Each row of a before or after table is a point. The points were changed in one or more steps. Then noise was added and the rows were shuffled. The steps act on columns, c1 being the first. What was done? A step turns or swaps two columns, mirrors them in a line or flattens them onto one, adds a multiple of one to another, or multiplies or shifts one. Angles are multiples of 10 degrees, from the lower column toward the higher: turns from -170 to 170, lines from 10 to 170 but not 90. Use the fewest steps. Two steps may share a column if one is a turn and the other turns, adds or multiplies; they go together, in the order done. Otherwise the lowest column goes first.

Before, 8 rows:
[[-4.4  4.8]
 [ 0.8 -3.6]
 [-3.1  6.8]
 [ 1.0  1.9]
 [-0.8  2.8]
 [ 0.8  0.0]
 [-0.1  4.0]
 [-7.2  6.0]]
After (8 x 2):
[[-3.0 -2.6]
 [-3.4 -6.8]
 [ 0.0 -9.4]
 [-0.5  0.7]
 [ 2.1  2.8]
 [-1.6 -2.6]
 [-0.8 -6.5]
 [-2.0 -0.3]]
Steps: turn c1 and c2 by 130 degrees

Before, 11 rows:
[[ 0.3  2.9  5.2  7.3 -0.7 -4.4]
 [ 2.5  6.5  7.7  2.8  3.9 -6.0]
 [-8.3 -2.2 -3.3  1.7  1.9 -0.8]
 [-1.7 -0.3 -1.4 -6.2  4.1 -3.0]
 [ 1.0  0.7  5.4  5.8 -2.2 -9.5]
 [-6.8 -2.9 -5.8  1.8  0.8 -1.5]
 [-0.5 -4.3 -7.8 -4.0  4.6  4.0]
 [-1.6  2.1 -1.7 -0.9 -3.0 -2.1]
 [-2.4 -1.4 -2.9  0.5  4.8 -3.0]
 [-4.9  2.1  3.3  2.6 -6.5 -1.4]
 [ 1.5 -5.9  5.6 -0.6  2.8  1.1]]
After, 11 rows:
[[ 3.3 -2.1 -1.3 -3.2  4.0  1.4]
 [ 4.3  2.5  1.7  6.9 -2.3  2.2]
 [ 1.5  0.9 -0.7  1.8 -2.7  2.8]
 [ 7.6 -0.6 -2.3  0.8  1.5 -0.6]
 [ 0.9 -5.5  2.1  5.1  3.2  7.6]
 [-0.1 -4.2  2.8 -2.3  1.4 -4.5]
 [ 8.7  1.0 -1.6  0.1  2.3 -0.6]
 [-2.4  0.3  3.1 -1.2  4.8  9.4]
 [-0.1 -0.9  1.9  5.6  5.1  5.5]
 [ 0.8 -0.3 -3.2 -6.3 -0.3 -5.8]
 [ 2.7 -1.7 -0.7 -7.1 -2.0  2.5]]
Steps: turn c2 and c6 by 140 degrees; turn c1 and c2 by -160 degrees; multiply c3 by 0.4; turn c4 and c5 by 50 degrees

Before, 12 rows:
[[ 8.3  3.5 -0.1  1.9  0.0  0.3 -3.5  2.3  1.2]
 [-3.5 -0.4 -0.3  3.9 -2.8  0.9 -2.2 -2.8  1.7]
 [-3.4  0.2 -1.8  2.3 -2.4  3.5  0.6 -2.9 -5.8]
 [ 2.2  4.9  6.4 -5.2 -0.1 -2.8 -5.4  3.3  2.7]
 [ 4.0  0.1 -2.4  5.0  6.7  2.2 -2.5 -3.0  1.7]
 [-1.8  0.6  0.7  5.5 -0.5  2.7 -2.2  3.3 -9.3]
 [ 2.5  4.6 -1.4  2.5 -0.7  5.2 -1.7  1.1  5.5]
 [ 2.0  2.7 -1.9  3.3 -2.7  0.8  5.0  0.5  5.3]
 [-3.0  2.1 -1.3  0.2  5.4 -0.1 -2.0  0.9  1.4]
 [-3.4  0.0  6.8 -8.1  2.7 -1.2 -0.7 -4.1  3.9]
 [-2.5  2.0  1.6  4.9  8.6  2.5  2.6 -5.6  5.8]
 [ 2.8 -1.9 -0.8  3.9 -1.1  4.0  1.2  2.2  2.3]]
After:
[[ -0.1  -1.0   3.5   0.4  -3.1  -1.9   8.9   2.5   1.6]
 [  2.1  -4.1   2.2  -4.7   8.6  -1.4   5.9   4.5   5.7]
 [  0.7   1.1   1.9  -0.9  -0.5   4.3  12.1  -0.1  -9.1]
 [ -2.3  -2.0  -4.1  -0.5   6.6  -0.6  11.0   3.6   1.2]
 [ -1.1   2.8  -2.8  -2.7  -1.4   3.2   5.9   2.8   1.9]
 [ -0.3  -1.7  -8.5   2.0  -0.2   3.2   6.4  -2.6   1.2]
 [ -1.5  -2.1  -2.0  -5.9  -2.5   1.7   0.7  -1.0   5.1]
 [  6.9  -1.9   3.4   4.9   2.9  -3.2 -13.1   1.5   4.1]
 [ -1.8  -4.1  -2.4   0.5  -0.7   5.4   5.9   1.9   5.5]
 [ -0.8  -1.7   2.4   1.8   5.7   1.3   2.5  -1.6   1.2]
 [  6.2  -3.1  -2.0   6.9  -0.1   2.1  -3.6  -5.6   3.0]
 [ -1.6  -1.4   3.5  -1.7  -2.3   0.8   3.3   3.9  -5.8]]
Steps: turn c1 and c3 by -90 degrees; turn c2 and c8 by -150 degrees; turn c6 and c8 by 50 degrees; turn c4 and c7 by 120 degrees; multiply c7 by 2
